Every row gives one point. The window is the flat piece filled in between its corners: a triangle in 3 columns, a solid with four corners in 4, and so on. A path goes straight from each point to the next, and from the last back to the first. List the points from which the path goes on through the window.

Window:
0: -22.7  18.8 -16.0   2.1
1: -16.9 -13.9 -10.4   9.2
2:  18.4 -12.0  -9.7 -12.4
3:   0.3   4.5  24.6 -12.3
Path:
(1): -27.4  -9.3  -3.4  -6.8
(2): -21.3  -2.0  -3.3  17.0
(3): -6.4  3.3  5.8 25.6
(4): -21.0 -16.8 -18.7  -3.9
(5): -27.3 -20.0  -4.8 -11.6
(6):  3.9  2.0 -4.1 21.4
(7): -1.3  0.3 -4.9  5.4
(8): -30.0  -0.6 -28.5 -15.8
(9): -19.8  -9.2 -17.3 -19.2
(10):   0.9  -0.1 -17.7  11.6
(11):   0.4 -12.6   6.3   5.0
(12):  -5.7 -31.0  -1.5 -16.5
(13):  -3.7   2.7  23.4 -27.4
(14):  1.7  5.3 17.0  4.1
(15): 17.1  8.5 10.0  8.2
(16):  -4.0 -11.6   3.4 -27.4
Through the window after points: 3, 5, 7, 13, 15

Window:
0: -24.4  19.9  18.7  -8.7
1:   6.0 -15.0  13.0  -9.6
2: -10.4   4.7   3.2  -0.1
3:  19.2  23.7 -15.1   0.3
Path:
(1): -20.8  14.5  19.2   6.3
(2): -22.5   2.1  22.4   7.5
(3): -18.1   1.1  14.1 -20.7
(4):  17.9   1.3 -16.3 -25.9
(5):  6.4  2.6  7.0 10.7
(6): 15.2 10.9 10.9  8.1
(7):   0.7   4.8  -3.4 -16.6
(8):  -6.8  14.7   6.2 -15.2
(9):  7.6 17.4  6.7 12.1
(10): 13.5 26.5  2.9  7.3
(11):   3.9  23.8 -13.1  -5.7
(12): -33.6  12.6   6.8 -25.9
(13):   0.0 -12.0  18.6  15.4
(14):  5.5 10.4  6.8  1.9
(15):  -2.7   6.1   7.3 -17.6
(16): -20.6  23.5  12.1 -30.0
Through the window after points: 16

Window:
0:   6.5 -19.4 -13.8 -14.7  -9.0   2.1
1:   9.9 -12.4   9.5  25.2  -8.1  -7.1
2: -11.7 -22.6  13.7 -13.6   5.8  -2.4
3:  -8.3  -5.9  -9.4   7.9   3.5  -8.8
4:  -2.2  17.7 -15.5 -14.0  49.8   9.1
5:  -4.2 -29.8   2.3   1.3  16.6  -5.8
Path:
(1):   3.3  -7.8  -1.1 -19.6  15.1 -20.8
(2):   6.7  -2.5   7.9   9.1   6.4 -15.7
(3): -12.3 -14.1  -0.6   8.0  18.2  12.9
(4): -19.1 -20.8   7.5   8.9   4.2  12.1
(5):   5.2  -6.5  -1.2   0.1  20.2 -21.1
(6):   5.1  -4.9  -2.1   6.0  22.0 -23.0
(7): -15.4 -24.8   1.8  -0.5  13.0  17.3
(8): -16.1  11.3  -5.6   5.1  27.2  22.0
(9):   0.2 -17.3  -6.4 -18.5  14.8 -10.5
(10):   1.8 -13.0  -1.0 -30.3  11.2 -10.6
(11): -19.5   2.8 -18.1  24.7  26.1  15.0
(12): -13.2 -12.3  -9.0  21.7  18.8  16.8
Through the window after points: 12

Window:
0: -10.6 -10.0 -11.4  26.1  -4.0  24.1
1: -12.6   4.3  26.2  30.7  19.0  11.6
2:   2.5   5.4   6.0  25.2 -17.7 -35.2
3:  13.2   1.5   4.3  19.0  -5.9  -3.5
4:   6.5  -0.9   1.5 -14.1  -2.5 -17.1
5:  -4.8   0.4   8.8 -15.1  -7.1  26.0
Path:
(1): -2.4 13.7 10.7  4.7  0.9  9.7
(2):   9.2 -22.0  17.3 -12.9 -12.0 -14.0
(3): -7.3 -7.7  9.0  8.2 -4.7  8.9
(4):  -5.6   9.0 -11.5   0.1  -6.1  14.5
(5): -2.9 24.6  1.0 27.4 -7.7 -7.2
(6):  -1.8 -20.5  12.4  26.0  -9.5  -5.5
(7):  -9.8 -14.4  32.3  30.3   1.3  17.2
(8): -10.6  18.1   6.3  36.4  15.2  16.0
(9):  -0.8  14.9  -3.0 -16.2  -0.2  -3.4
(10):   6.9 -19.4  12.4   1.9  -6.6  -8.5
(11):  16.4 -21.1  19.6   8.0  -4.4 -16.7
(12): -10.0  19.9  -8.5  13.5 -11.9 -19.0
Through the window after points: 9, 11

Window, 8 rows:
0: -13.2   2.3  -4.9 -13.6  -4.9   6.2 -15.3  -4.9
1:  -2.7  21.3  12.0  -7.3 -11.0 -38.1   5.3  -4.6
2:   9.1  -3.8  -9.1   5.6  -7.0  14.3  24.5   4.1
3: -22.9   7.3   7.2   6.4   3.6   0.4 -16.8 -30.9
4:  12.2   3.7 -19.5 -15.9 -13.9 -22.0  20.8 -11.1
5: -33.8 -10.0   4.8 -17.8 -12.0   3.2  -1.1 -22.7
6:  27.4 -35.9   4.1   0.4   6.3   5.2  20.6  -6.9
7:  10.1 -10.1 -16.0  20.3  25.2  -3.8  21.3  17.1
Path:
(1): -12.8   2.6   3.1  -4.8   6.2   3.6  -3.1 -20.0
(2): -13.7  -2.5   1.6  20.5 -16.0 -13.2 -16.6 -23.0
(3):  -9.0 -10.4  11.4  16.4 -32.5  -1.0  -8.0 -11.7
(4): -10.8  18.3 -21.7 -30.9  19.3 -10.7  18.0 -10.0
(5):  -6.5   1.1 -11.7 -16.0   2.3   2.1   9.8  -9.5
(6):  -5.7  -3.7   2.2   1.2 -18.7 -10.9  -3.4 -10.9
(7):   5.0  -3.4   3.2  30.7  -9.8 -21.5  -7.5  -4.6
(8): -11.8  -2.5   2.2 -29.5  14.7   8.3  19.9  -7.4
(9):  19.6  -4.3   7.7 -14.5  18.3  -5.3  30.8  -3.3
(10):   6.7  -8.7 -13.7   3.1 -11.0 -11.3  14.1  -9.1
(11): -22.2  -6.2  -5.1   3.6 -33.1 -14.3 -12.1 -31.0
(12):  12.8  -5.9   0.1 -11.4  14.9  -5.3  14.1   4.0
Through the window after points: 1, 5
